Every row gives one point. The window is the flat piece filled in between its corners: a triangle in 3 columns, a solid with four corners in 4, and so on. A path goes straight from each point to the next, and from the last back to the first. List the points from which the path goes on through the window.

Window, 3 rows:
[[-60 -14   3]
 [ 20  -5  11]
 [ 11  46   8]]
Path:
(1): [-28 -17  23]
(2): [-25   6 -20]
(3): [-25   8 -30]
(4): [-33   7  19]
(5): [-46   4  29]
(6): [-23   4 -19]
(7): [-42 -24  -6]
(8): [-31 -18  41]
Through the window after points: 1, 3, 5

Window:
[[ -6  14 -10  36]
 [ 19  27 -12  16]
 [-13  28 -20 -22]
 [  2 -22  29 -13]]
Path:
(1): [  0  20  31 -11]
(2): [  9  -3 -13 -23]
(3): [ 15   8 -38  -1]
(4): [-13  45 -15   5]
(5): [ 6 10 31 12]
(6): [ -5 -45   2 -37]
(7): [ -3  27 -45  13]
(8): [ 12  60 -12  34]
Through the window after points: 5

Window, 4 rows:
[[-13  -4 -26  60]
 [ -9  40 -17 -38]
 [ 18  13 -19 -42]
 [ -6  -5   7  25]]
Path:
(1): [ 24  18 -15 -30]
(2): [  0   4 -23 -45]
(3): [ -8   6 -29 -36]
(4): [ 19  42  -3 -18]
(5): [19  3 -5 21]
(6): [-15  -4 -19 -10]
(7): [-16 -10  -6  17]
(8): [ -6  40 -22  49]
(9): [  3  41  -7 -19]
(10): [-26  11 -37 -30]
(11): [ -2  18 -15 -51]
(12): [ 37  53 -16 -44]
(13): [ 18  22  -2 -27]
(14): [-15   8 -24 -50]
(15): [-20 -31  -1   2]
(16): [13 41  6 37]
Through the window after points: 1, 3, 9, 15

Window (6 x 6):
[[-11  29 -37  14  -4 -60]
 [-16 -34 -32  -2 -10   7]
 [-24  42 -22 -24  37  16]
 [ 29 -17   9  17 -16  56]
 [ -6 -27  17  10   7  -2]
 [-42  47 -40  11 -39  20]]
Path:
(1): [ 11  -4 -26  37  28  41]
(2): [-40  23 -35  54  11   4]
(3): [-15  24 -21 -15 -18  -6]
(4): [-36  50 -21 -21 -48   6]
(5): [-34  23 -52  43 -12  29]
(6): [-43  -5 -16  43   4  60]
(7): [  7 -13  -1 -23 -15  27]
(8): [ 11  23  24 -19 -26  23]
Through the window after points: 2, 4

Window:
[[-15  18  -6  21  27  -1  -6  23]
 [ -3  15  25   6 -44 -18  57 -46]
 [  2 -42 -22 -16  -9 -20 -14  34]
 [ 12  23 -38  17 -30  39  35   9]
 [  2 -11  12  -4  -2  14 -25   7]
 [  7   5   1  45  11 -21 -24 -19]
 [-24   7 -14  -4 -33  32  38 -60]
 [  0 -27  -6   2  17  37  24   3]]
Path:
(1): [-21  -2   0  19  -3   6  -5  -3]
(2): [ 34 -15   6 -41  13   5   7 -16]
(3): [ 10  14 -22 -13  11  -3 -16  -3]
(4): [ -8 -27   1   5  -7   0  -6  23]
(5): [-15 -22  -5  13 -31   9   6   4]
(6): [  9   1 -12 -26   5 -13  16 -22]
(7): [ 10   9  -9   5  -2   8   3 -10]
(8): [-38  -6  -7  28 -39  -1   8   0]
(9): [-26  -3  -6  15 -28  22  17 -32]
(10): [ 13  19 -16 -28   9  12  47 -33]
(11): [ 31 -13  -8  -8  15  -5   8 -18]
(12): [-36  12   6  22 -15  15 -12  12]
Through the window after points: 3, 5, 9, 11

Window:
[[-51  45  12 -28  19  10  19   1  28]
 [  3   3  34   2 -14 -50 -32   7 -34]
 [  9   0  17 -43   0  10   2  15  11]
 [ 20  13   4  21  14  10  -7   6   6]
 [ 39  16 -14   8 -11 -24 -19   3 -60]
 [-17   3   3 -23  23   6  19 -28  -2]
 [  5   3 -16 -15 -31  19  36 -26   6]
 [-34  -2  -3 -15   0  31  39  11   5]
 [-19 -10 -43  -3 -27 -12 -18  -7 -22]]
Path:
(1): [ 11  14   4  10   6  27  -9   4 -22]
(2): [ -3  15   9 -13  -9  27  -2 -16   9]
(3): [-19  -2 -11 -16  -8 -14  38   1   4]
(4): [ 16  -1   4  11   8 -54   1  17 -23]
(5): [ -3   7  17  -8 -19 -15 -19  -3 -26]
(6): [ -4   8  -1   8 -35  45 -17 -11 -24]
(7): [ -5  -2 -18 -11   7 -41   0   3 -12]
(8): [ 14   7  -5   9   7 -29   2   1  28]
Through the window after points: 4, 6, 8

Window (11 x 11):
[[ 19  24 -15   8  41   4 -12  -6  11   3   0]
 [-15  21 -10 -43  32   4 -40 -22  34  12  12]
 [ 11 -24  45  -5 -12  37  -1 -23  32  27   9]
 [-35  34  32 -27   5  11 -25 -22 -30   1  -9]
 [ -4  14   3  19 -36  23  -6  27 -15 -12  -9]
 [ 11  -3 -13   6  27 -34 -10  19 -16  -6  26]
 [ 11  -1 -28 -20  -3 -35 -12 -10  39   6 -27]
 [-18  -5 -60  -9 -17   1  -9  -4   8  15 -21]
 [ -6 -38   4  20 -19   2 -21 -27   5 -12  10]
 [-46   9 -13 -37 -11  24   3 -19 -20 -26 -11]
 [-13  13   1  12 -19 -20  -6 -15  43  20  -6]]
Path:
(1): [-15 -11  18   3  13  -1 -10  12  26   9 -34]
(2): [  3  15  -4   1 -38  -2  -5 -44  32  22  31]
(3): [  0  20 -12  -8 -24 -14 -12 -36  14   3  18]
(4): [-29 -10   1 -14  -1   6 -12   4  14   8 -17]
(5): [-18   5   9  -8  13  21 -16  -5  11   5  -2]
(6): [-10   9 -12 -18 -11  12 -15 -25  -3   0  15]
(7): [  6   3 -22 -16  -3  -7 -12 -11  -4   6   9]
(8): [-34  -5 -12   4  24  14 -18   8  18  -7 -28]
(9): [ -7 -22   1  -4  32   3  -7   4   9 -13 -16]
(10): [ -5  28 -32 -13 -18  -3 -12 -14   3   8  21]
(11): [ 25  20 -13  -4 -16  -5 -19 -14  24  10  13]
(12): [-14  -2  -4   1   7 -15 -13  -8  27  17 -14]
(13): [-12  -7 -10  -5  16   6  -8   4   4 -13  -3]
(14): [ -1  21 -11  -8  -5  -3 -16 -29  -1   8   5]
(15): [  8  24 -21 -10 -28  -3   4 -30   5   4  19]
(16): [-28 -15   0 -23  44 -13 -31  19   4  -9 -20]
Through the window after points: 1, 13, 15

Window:
[[  1  18  16  43  34   4 -53 -22 -44 -12   8 -50]
 [-14 -27  -7 -21 -14 -10  -2   3  24  -3  41   3]
 [ 20   4 -31  25 -29  -5  13 -26 -21  13   6   3]
 [ 20  -2  15  -6  -6   9  16   9  10   1  -6 -14]
 [  8  33  16  -1 -16   3 -11   1  10   4  17  -9]
 [  6 -17   0  21 -12 -16  -2  -2 -17 -27  -2  41]
 [-56   2   8  17 -17   2  -3  28 -20  -1 -14  -2]
 [ -8  24  -5  24 -16  22   5  31  -4 -13  16  -9]
 [-12 -22  20  37 -15 -23 -14  21  60  15 -17 -13]
 [ 35 -12   8 -14 -17  13  -5  35 -14  16  -6  15]
 [-17 -15 -31   0 -11   7 -15   2  30 -19  -5  19]
 [ 13  10 -33  13  -2 -28  13  -3  16   7   6  10]]
Path:
(1): [ -8  -2 -11  10   3  26  -6  -8  -8   5   9  46]
(2): [ 14  15  -7   8 -22 -16   2   2 -13  -9   8 -15]
(3): [ -6   1   7  13 -25 -17  -8  14 -12 -11  -1  -9]
(4): [-5  1  6 19  1  3  3  8  0  7  3  3]
(5): [-1 -7 -5 15  0  3 -6 -5  7 -1 10  7]
(6): [ -3  -4 -18  -2 -27 -11 -13   5  -4 -16   2   0]
(7): [ 17  11   2   5 -20 -12  -2   8 -12  -8   6 -11]
(8): [  1 -12   7  23  -1  11   8  -6   0  24   8   4]
(9): [-11  -3  13  13   8  30 -20   9  17  13  10   2]
(10): [  7  11 -15   2 -27 -47   9  10 -12 -28  -1 -15]
(11): [  8  -9 -14   5 -19 -11  -3  11   2 -18  -7  -7]
(12): [ -9 -12   8  18   5   3   6  -6   7  17  19  28]
Through the window after points: 5

Window:
[[ -9 -25  26  -8 -43   9  22 -10 -18 -26  12 -23 -15   1]
 [  7  22  25  -7 -16  -9   0  -5  -6 -29  23 -10  23  10]
 [-11  -4 -16  31  41 -24 -14  19  10 -31 -27  25  -9 -15]
 [-23  -5 -43 -18  17  -7 -19  41  -5  -3 -22   5  10 -14]
 [ -9  22 -34   0  42   1 -46   5   1   8 -31  14 -40  -7]
 [-38   3  13  22 -60  47 -22 -31   9 -14 -10  17  19  35]
 [ -7   4 -21  -2  28 -27  -3  27   7  13   5  51 -26  -9]
 [ 34 -10  21   0 -47 -14  16  -8 -17  -2 -14  -9  27 -22]
 [ 17   6 -33  12   7 -26  -5  35  37 -11 -19   3 -18  14]
 [ -5  -3   8   0  43   6 -12  30  21  19 -34   8  -1   6]
 [ 42 -27  -5 -16 -11  17  16  -7   4 -30  11   2  21 -10]
 [-12  37 -14  -2  20   0   8  24  36 -17 -26  25 -21 -28]
 [-41   3   5  25 -30  17  -8 -50  37   7  10 -15  19   4]
 [ 13 -27  36 -11 -53   7 -27   0  13 -22  16 -10  17 -20]]
Path:
(1): [ 12  -3   7  16  -7   1   2  16  -8  -3  13  -3  -8 -11]
(2): [  8   0   0  31  -6  19 -15   3  -1  -5   1   1   2  -1]
(3): [-16   3   4 -16 -21  -4   3   0  20  -9 -24  13   6   3]
(4): [  7 -21   8 -24  -8 -27 -12  -9  15 -23  -2  24  -1   0]
(5): [ -4   9  -1  24 -20  28 -15  27   5   5  -4 -19   1 -15]
(6): [ 13  -1  -4  18 -16  15  -3  21  14 -14  22   4  -1 -20]
(7): [  8 -11   7 -23   4 -20  -2 -31  17 -14 -38   6   3  30]
(8): [ -5  -8   6 -26 -19 -10   2  -4   4 -27 -31   7  10   0]
Through the window after points: 2, 4

Window, 14 rows:
[[-16   1 -29  20  19  13 -20  -2  -4   0  18 -22  18  20]
 [ -7 -24 -12  33   4 -29  19 -20   4   9  -1   8 -11 -14]
 [-32  25   4   5   1  10   3  -4  16  22  -3  -6 -14 -11]
 [ 10  -5  -8  21   4   3  -7 -16   6 -21  11  -8  16  -9]
 [ -1  29 -16 -12 -22  22  20   6 -11  13  -9 -14  -6  -3]
 [  7  -9  -4   7 -11  -2  19   4  24  22   8   0  17  -6]
 [ -2 -24   0 -21   9 -25   1  21  14 -34   3  22  16  27]
 [-33  47  -1  -8   3  -5  10 -19   6  34  22  60 -24   3]
 [ -7  43  -2 -16  15 -12 -10  14 -20  12  31   3   7  -1]
 [ 18 -19 -39  -6  -7  -8 -23  24  28 -21 -12   6   7   3]
 [  4 -17  -1 -28  13  -1 -15   1   2   3  -3   3  15  12]
 [ -8 -33  13  13  -2  17  -8   4  -5  12  29 -18  -4   2]
 [ -3 -15  -7  -5   6  -7  15 -15  13   5  32 -17  -5  -6]
 [-26   9 -14  -6 -35  -6  -4  -7  -4   7  -4  -7   9  -7]]
Path:
(1): [-16  -8 -10 -16  12  16   4   3  -9  -5  10  20  10 -25]
(2): [ -1   5  -7   0 -10 -13  -1  -2   9  11  10  -5   0  19]
(3): [-10   0   7  -2 -12  -4   5  -5   2  11   5  -6  -7  16]
(4): [ -2  -7 -11 -12   1  -3   0   3   9   0   7   9   9 -22]
(5): [-13  14 -11  -8   4   2   3  -2  -5   9  21  14   3 -14]
(6): [ -4  21   1   7   2 -12  -7  -6   6   4   9   5   0  15]
(7): [ 13  17  -8  16 -20 -18  11 -16   8  15  13 -15 -25  15]
(8): [-27 -12  -6  -4  15  11  -4  14   6   1   9  10  20 -18]
(9): [-15   9 -12  -4  -9   6   8   2  -2   8   5   5   5  -9]
(10): [ -2  12   1  -5 -11  -4  -1  -8   6  13   7  -2 -14  20]
(11): [ 3 11 -4 -8 -7 -3 -5  1 12  7 11  1 -1 14]
(12): [-19  -3  -6  -6   6   1   5   7   3   0  11  12   7  -4]
(13): [ -8  -6 -15   1   9   5   6  -5   2 -11  11   4  18  -8]
(14): [ 20  -2   7  23  -9 -10 -18 -13  14  -8   8 -16  -3   6]
(15): [  5  25 -11   7   6 -18 -14  -5  10  15   5  -9   1  18]
(16): [-22  -9   2 -14 -14  19  29   4  -1   1   9   8  -6 -31]
Through the window after points: 5, 9, 13

Window:
[[-15 -20  31  18 -24   0 -21 -25   6   2   2   6 -11  -1]
 [-11  17 -10  26   4  -4  60 -17 -20 -24   4  20 -24  -5]
 [ 32   4  -1 -20   8  12  -9 -34   2 -14  -6 -17 -36   8]
 [ -2   4  -3  46  -5  21 -17   1  50  -6 -24 -32  24  17]
 [-25  22 -15 -13   1 -53 -23  16   1  18   7 -18  12  21]
 [ 12 -18   0  15   8   6 -18  11  19   3  -8   1 -11   8]
 [ 23   0  -2  32  -1 -25  32 -51 -15  31   3   8  17   2]
 [ 13  18  -1  13  -8  22  37 -12 -30 -31   8  21  13 -14]
 [  8 -38 -17   3 -15   7   7 -10   1  -6 -23 -12 -10 -10]
 [-18 -19  44  -8 -32   2  30   6   9   0  -9  24  -3   9]
 [-20  -3  34  25  27   4 -14   5   7 -45  -5 -23  16  27]
 [-18 -14   6 -12  25  16  12   6  29  -5 -20  -9   4 -23]
 [ 10 -16  15  20 -16 -23  -4 -24  13 -32  17   9   0   7]
 [  2  -3  17  30  18  -9  -2   8  10 -47 -39 -12  -9 -20]]
Path:
(1): [-10   8  -9   9  12   2   5 -13  10 -22 -17  10   6   0]
(2): [ 22 -15  44  27 -35  11  28   2  -9   2  12 -17  -5   3]
(3): [ 14   7  20  19  -7   8   0   0  20  -5  15 -23  -6  -9]
(4): [ -9 -14  -5   5  21  -5  -6 -22  -5 -37 -47   4  -2  23]
(5): [ -9  -7   6  16  -4  -3 -12 -17   6 -17 -20   8  10  10]
(6): [ -2   0  26  17  -6 -14   5   1   9  16  34 -32 -13   0]
(7): [  5   9   3  12   8   4   4   4   2 -13   6 -25 -11  -9]
(8): [-24 -18  13   6   8   5  18 -12  14 -22 -32  29  24   3]
(9): [ -7  -7  -3   2   3   2  -6 -11   9  -4 -17  11   2   4]
(10): [ 15 -36  21  29 -28   2  10 -12  -5 -18   6 -36 -24 -10]
(11): [ 10  -6   0  13   0 -21  16  -3  -3  -2   2 -22 -12 -10]
(12): [ -5   4   7   6   5  32   2 -26  11  -3 -21  30   6  19]
Through the window after points: 1, 3, 5, 7, 9

Window, 14 rows:
[[  1   1   8 -44  28  -7 -12   1  32 -12  15 -23  28   5]
 [-47   8 -16 -14 -26  31 -18 -41  14  -6 -29  33 -12   9]
 [  9  -1   5 -23 -22   6 -29 -35 -13  -3   8  33  -2  -6]
 [ 23  16 -27 -21  42  -5   9 -26   8  -5  15   7   8  -1]
 [ 29 -37 -15  44 -12 -23 -38   9 -58  -1  -5  11  31 -41]
 [  0  27 -16  10  -7  -1  -2 -45 -13  49   8 -22  -2 -22]
 [ 18 -21  -2 -48  23   2  -4 -31  50  39 -10   9  -3  -1]
 [-10  20  20   9 -40  51  -8 -52   3  11 -44  25  15  17]
 [-23  23  21 -35  10 -20  19 -14 -24  -8 -41 -10  -1 -19]
 [ -5  -7  12 -18 -34   2  53   8 -15   4 -30 -23 -13  -6]
 [ 19  35   6   9 -21 -26 -24 -13 -23  32 -54 -12 -48   9]
 [  6  -2 -18 -10 -42 -45  13  -9  31  10 -13  27   6 -15]
 [ -1   2  27  20  22 -12  -1  -9   6  28  20  17   8  33]
 [ 36   5 -22 -22  30 -17 -21  46 -58  23  12  24  35  -7]]
Path:
(1): [ -7  33  51  25   6  16   5  -6  13  40 -43  11 -26 -34]
(2): [ 18   9  -5 -17   3   0 -14  17  10  20  -9   8  -7 -35]
(3): [ -9 -18   7  -7  -6 -18  -5 -31 -30 -24 -13  13  39  38]
(4): [  2 -19  -2 -21  -9 -15  -8 -20  -6  15 -28  17  10  21]
(5): [  7  46   1   6  -4  13  -9  -3  11  19  17  -9  -9 -46]
(6): [ 16  19  -2  -8   6   4 -10   0   4   0  -2  29   0 -23]
(7): [-13 -13  -6  -8 -16 -23  -9 -53 -11  40 -24 -18  17  41]
(8): [-29 -32   5 -32 -27 -10 -19 -37 -16  22 -28  24  12  35]
(9): [ 30  39  -8   1   6   6   0 -10   4   3  -4 -10 -10 -40]
(10): [  6  23   5 -10   0 -10 -19  15  13   5  -8   5  -5  -6]
(11): [ 13   0 -13  -7 -17 -19  10 -60 -22  26 -39  -3 -14  10]
(12): [ -6 -19   3 -36 -13  19 -10 -51  -2  18 -40  10   7  19]
(13): [ 11  39   2  18   5   3   1  10  45  11  23  20  -2 -26]
(14): [ 33  22  -6 -12  14   3 -17  31 -24  17  -1  16  11 -41]
(15): [  3 -26 -25 -23  13 -36  -9  -2 -45  19   5  18  37  48]
(16): [ 16 -12 -48 -36 -42 -40  -5 -20 -25 -13 -10  -6   9  28]
Through the window after points: 10, 12, 14, 16

Window (14 x 14):
[[  6   5 -20 -11 -15  22  -9   2  13   9   4  10  -8   1]
 [-14   8   0  25 -11 -12   3 -21 -24   4  16  12  23  -4]
 [ 32  20  19  14 -31 -60 -10  35 -10   3 -10   9  21  27]
 [-13  -2  -2  -9 -22   7  25 -24  16   4  -9  -6  -8  -4]
 [-14  16 -20  17  10  21  29  -8  16  -3   0   9  -4  16]
 [ -8  -3 -18 -15 -14  19  22 -24   4 -20  24  -5 -11  27]
 [ 12  11   5 -13  -7  31  21 -12  -7   8  -3  -4   3  19]
 [ -2   6  13 -11  11   4   1  -6  18  11  17 -10 -11   6]
 [ 17   3  -1   5 -10 -46   7  22 -41  -4  -3  -8   4  -7]
 [ 25  -4  -7  11  -4 -50   0 -22 -30  17  -6   5  -2   9]
 [ -6 -17 -19  57  -7 -15   7  -7  -8  30  16 -23  35   2]
 [ -4 -17  -4 -22   6  25  20  -3  23  -6   1  18  14  14]
 [ 16   8  -7  -3   1  23   9 -19  26 -24   1  -5   9   1]
 [  2  17 -24   3  -7 -35  15 -13 -15  22  13 -10  29  -1]]
Path:
(1): [-15   7   2  16   6 -10   6   0  -2   9  -9 -14  26  21]
(2): [ 13 -12 -21  18 -16  -7  17  -9  -6  12  20  -1   5 -10]
(3): [  4   9 -10   2 -14  -2  14   1   6   7  14   8   4  -1]
(4): [ -1   2  -8   6  -1   4  -1 -20  -5  -5  -7 -13  -3  20]
(5): [  4   2 -16  11  -4  -7 -16 -23   0   5 -20 -17  13  27]
(6): [  8   8  -2 -18  -9  -1  43   9   2   1  29  11   1  -6]
(7): [14 -6 -4 11 -6 -2 13 -8  5  5 12  3  6  6]
(8): [-15  24 -22 -34   3  -6  -6  -7   2   2 -27 -24  -6  14]
Through the window after points: 1

Window, 14 rows:
[[ -6 -12 -21   1 -17  21   7  -3 -16  11  -8  15  25  25]
 [-26  -3  39  -4 -14 -13  -5   4   1  11  -9  32   6 -18]
 [ 12  19   1  -4  19   3  41  31  -5   0  46 -15  -9  38]
 [ -4  -7 -36  14   9  18  16 -32  22  -2  10 -12  12  -8]
 [-39 -10  30 -23 -29  13  -1  14   2  -7  -1  10 -49  -2]
 [-11  -9   4  22   1  21  -9  11   8   8   0   1  -3   9]
 [-35 -15 -23 -11 -32 -32 -16  47   2  18 -20  29   2   7]
 [ 14 -18  19 -16   7   1 -18 -15  24  18  14 -13   3  18]
 [-11 -11  -8  -5   5   6 -28   2  -9 -17   1 -30  10   9]
 [-23  31 -21 -29  24  20 -20  -1  60  -7  11 -25   3   2]
 [-35 -30  -1  -2 -26   5  -1  20   4   2  11  10  17  13]
 [  1 -30  -4  -9   1  15   9  13   7  -6  -9  11  11   2]
 [  0   4  -5 -10 -17  24 -28  19  -4  -5  30  -1  -2 -10]
 [ 29   7  22  -3 -15   4  20   1  33  -2  12 -22   6  30]]
Path:
(1): [-10  -2  -1  -6  -9   7   2  14   1   8   1 -12   7   9]
(2): [-16 -14  -6  -1  -2   3  -5   7  11 -23   8  21  -4   5]
(3): [-18  -3   5   0  20  -3 -13   4  41 -25  31  21 -20  28]
(4): [  0   1  17 -20 -39  19  17  12 -12  20 -15 -25   2  -9]
(5): [-13   2   8 -19 -16  10  -8  15  12  18   5  -9   6   6]
(6): [ -8  -9  -7  -2   9  12  -8   6  17 -21  10   5  -1  13]
(7): [-7 -8 -8 13 -7  0 -2 -4 11 -3 -1  5 10 19]
(8): [ -4  -1   0 -21  -3  24  18  -9  11  12  13  -8   6 -22]
Through the window after points: 3, 7

Window, 14 rows:
[[ 37 -13 -15  15  -3 -18 -14 -12  -1 -24  -9  27  18  10]
 [  7  -4  20  18  14   1 -20 -16  -6   6  25   1  21  31]
 [-12 -17 -20 -30 -25   8 -40  14   2 -15   1   1 -13 -23]
 [-17  10 -12  27  14   2  -4  19 -25   3 -25  20  40 -19]
 [-12 -21 -27  -2  -4  19  13   2  10   7   4  -5 -10   3]
 [ 25 -28   1  -8  23   0   2 -22 -25  -8  -1  20   8   7]
 [  9 -22   5  15 -32 -16   0  59   6  -5  24   0   8 -21]
 [ 26 -13  40  16  -5  22 -15  38   2   0  -5  15  -4   5]
 [  3   2  12  18  -1 -13 -25   3 -21 -17   5  11 -23  22]
 [-43 -16   0 -19   1   6  -2 -28  11  -1 -23 -40 -12 -33]
 [ 21 -16  -2  10 -11  -9  -8 -28 -20  26   0 -33  14   1]
 [-24  -6  -9 -28 -34   2  26 -16 -18  17  -7   4  45  -5]
 [ 12  17 -13  -9  30  20  29 -10   0  -2   6 -24  23  22]
 [ -9   1  -5 -35   8 -41 -21  -5  19  17   6 -20  -4  30]]
Path:
(1): [  4  27   0   3  -3  -8 -11 -17 -11  -1   7   4   6 -30]
(2): [  1  35  31 -12 -18  -1 -28 -14  -5   6   8  23 -25  -7]
(3): [-10 -54 -27  12  13 -17   2  16  -2  -7 -11 -27  28   9]
(4): [ -9 -18 -13 -48  12   0 -27  -3  -6  -1 -13 -34  26  46]
(5): [ -1   1   1  23 -26 -12 -14   9   5  -7  16  29 -34 -47]
(6): [  1  27  -7   2  10  -9 -14 -31 -11  13  10   7  -6 -26]
(7): [ 16 -36   1   7 -14  -3  -4   4  -9   7  -8 -23  22  20]
(8): [ -3 -18  -2  -4  -1  15  -7   0  -4  -9 -19  -2  15  14]
(9): [ 10  11 -11   4  -1 -23   9  13  -1  21  30  -4 -22 -36]
(10): [ -1   3  -7 -13  -3   6  -5   1  16   8  24  12  -8 -17]
(11): [ -4 -21   8  18  -2 -14 -37   5 -40 -21 -31 -14  22  33]
(12): [-14 -30   2 -18 -34   9 -23  33 -15 -29 -32   9  24  22]
(13): [  2   2 -22 -14   1  -4 -15 -25   9  17  28 -11 -19 -40]
(14): [ 14  28   7  -3  11  -9  35 -18  -6   2  37  29  12   3]
(15): [  1 -45 -21  -8  -9   3 -34   2  -5  -7 -44 -27  21  12]
(16): [-16 -60  -6  -9  -7  11   9  14   5  -1 -30  -5  22  28]
Through the window after points: 4, 6, 10, 12, 14, 16

Window:
[[ -2 -17  37   3  19  15   0  17  15   9  11 -18  -5   5]
 [-25 -15  13  16 -27  -3  -1  19   7  10 -36  -1 -38  19]
 [ -9 -29   9   7   4  -3 -24 -16 -24   5 -20  -1   4   2]
 [ 13  -8  21 -24  27  -5 -40  23  -3 -14  16   6  13  14]
 [ -4 -45 -13  16  12 -30   6   5   4 -11 -48   4 -19 -11]
 [  5   1  19  16  14 -11 -24   3  10 -11  13  21  26  -5]
 [ 17  26 -20  -9 -41  13  12 -15  -8  -8  14   7 -17 -34]
 [ 14  -3  -4  28  21 -18 -14   7  -6   1 -34 -12  -3  15]
 [-22 -27   2 -10  11  -4   5  21  11  -4  22 -14  31  21]
 [  0  -8 -22   8  15  10 -18  14  13  12  30  14   0  -6]
 [  2  12  -8 -11 -39  60  27  13  -2  -1  -5  23  -8  -9]
 [-22   6  38  -4  33  12  12  10   0   6  20  10 -16  37]
 [ 10  16 -25 -16 -15  24  -5 -18  34  -1 -10  14  -4 -14]
 [  3  -1 -25   3 -29  44   3  -7  20 -35   6   5 -16  -5]]
Path:
(1): [  3 -18  -1  -1   3 -15  -2   8  14   3   3   1   1  15]
(2): [ 17 -14   2   0  -2   8  -7  -5  -2  -6  -2  11  -8   8]
(3): [-26  13   4   7   7   8  -5   9  15  -3  -3  -2   4  -3]
(4): [ -8  25 -11  -2  20   5 -17  -5  -4  -4 -25 -19   6 -45]
(5): [ 15 -18  -2  -8 -13  21   5   4  16 -10  27  24  -3  25]
(6): [ 16 -20  17   8 -16  -2  -3   2  12   3 -13   9   9  30]
(7): [-17  -4   7  -3  24  15  -5  13   4  -3   8   2  -6  -6]
(8): [-50 -15  -1  -8  10  42   6  19  -6 -23   0 -13  26 -11]
Through the window after points: 2, 8
